Rows are points. To make a cloud, some directions were put in groups of two or more. Within a group, all points are equally far from the middle, so they leave a hole (a ring in 2 directions, a hollow ball in 3). The other directions are filled evenly. Then the cloud was stretched, turned, moved and blurred a little. Count the holes, and give their numbers of directions, smallest first.

Cloud:
[[-32 -10]
 [ 36 -24]
 [ -7  43]
 [-26  29]
 [ 44  -2]
 [ 41 -15]
 [ 42  -9]
 [-21  36]
 [ 34  28]
 [-34   9]
 [ 23 -36]
 [-28  26]
 [ 32 -28]]
Holes: 1 (2)

Cloud, 19 rows:
[[  4  24  16]
 [-38 -15   9]
 [-40 -20  23]
 [ 37  -4  12]
 [ 10  -5  49]
 [ 28 -19 -15]
 [ 21 -11 -34]
 [-39 -18  37]
 [ 23 -15  47]
 [-35  -2  -9]
 [ 36  -2 -28]
 [  9 -39  -3]
 [  2 -60  23]
 [  5   2  42]
 [ -4  17  24]
 [-40 -18  23]
 [ 17 -50  20]
 [ 33  20   3]
 [ 22  12  23]]
Holes: 1 (2)

Cloud, 31 rows:
[[-18  15  53  24]
 [ 54  21 -37  36]
 [-32 -29 -17   2]
 [ 53 -21 -18  21]
 [-37  19  37  27]
 [ 39  31  19  26]
 [-54 -15  24 -30]
 [ 10  -4 -18 -35]
 [  3  49 -16  11]
 [  7 -32  43 -17]
 [ 12  49  -1  -6]
 [-32 -32 -14  13]
 [-37  38  10  -7]
 [-43   5  12 -37]
 [ 26  26  41  -4]
 [ -9 -10   8  52]
 [-46 -33  35 -20]
 [-36 -22 -13 -22]
 [  1 -18   8  50]
 [  2  50 -14   7]
 [-53 -21  41 -24]
 [-17 -38   1  28]
 [ 40  32 -40  32]
 [ -3 -38   7  34]
 [-15 -40   4  27]
 [-48   9  58  -4]
 [ 23 -33   5  36]
 [  0  46 -23  19]
 [  0  32 -39  32]
 [ 27   1  17 -34]
 [  9  19  51  19]]
Holes: 2 (2, 2)

Cloud:
[[ 23  23   8   7 -10   8]
 [ 17   0 -13 -25  -3 -23]
 [ 21 -14 -21 -13 -13  -3]
 [  4  -9  -4   7 -28  -4]
 [  6  35 -20  -5  17  -3]
 [-10   7  -4   3  27 -19]
 [ -5 -21   0  -1 -17  -7]
 [ -3  11 -30 -28  17  21]
 [ 16  16   9  19  -5  -2]
 [-39  24  16 -32  -6   1]
 [ -5  33 -25 -17  10 -11]
 [ -9 -21 -32   7  11   5]
 [-46   7 -10   8  23  -3]
 [-49  -6 -19  -4  22  11]
 [ 16 -12 -25 -12 -11  -7]
 [ 30   9 -27 -23  27   7]
 [-33 -15  16  -2  -7  15]
 [ 23 -12 -23  -4  26  -3]
 [-14  20 -20 -16 -22   7]
 [-60  12  -5 -23  23  -8]
 [-14   1 -32   4 -16 -13]
 [ -5  -1 -10   3  29 -12]
 [-28  -8  -9 -34   7  25]
 [ 25  26   2  -7  23  25]
 [ 12  11  -3 -25 -13 -25]
 [-14   5  10 -46   8   9]
 [ 31  26  -5   1  20   8]
 [  7   8  -9 -33  -6   9]
 [-22   3  15   2  18  43]
 [-32  -3  28 -15   4  11]
 [-37   6   0 -11  40   0]
 [ 25  27  16   4  15 -18]
 [ 28  -3 -30 -26   8   1]
 [-30  -7  21   8  -4  14]
 [-15  -1   6  17 -30  -8]
 [ 17  11 -37  -3  12  12]
 [-13  42  -6 -11  28  16]
 [ 12  16  -2 -29 -13 -16]
 [-27 -21   7 -16  -3  -9]
 [ 11  29   7   1  -8  22]
 [-44  -9  -4   2 -22 -13]
 [ -1  -5 -15 -34   0  28]
 [-36  22 -18 -29  20  12]
 [ 12  20  -7 -30  45  20]
 [-16  26 -24 -27   8   2]
 [ -6  -7  26   5  -2  -6]
 [ 24  -4 -18 -22 -11  -1]
 [-44   8 -19 -14  29  25]
 [-21  27 -11 -27  36  14]]
Holes: 2 (2, 2)
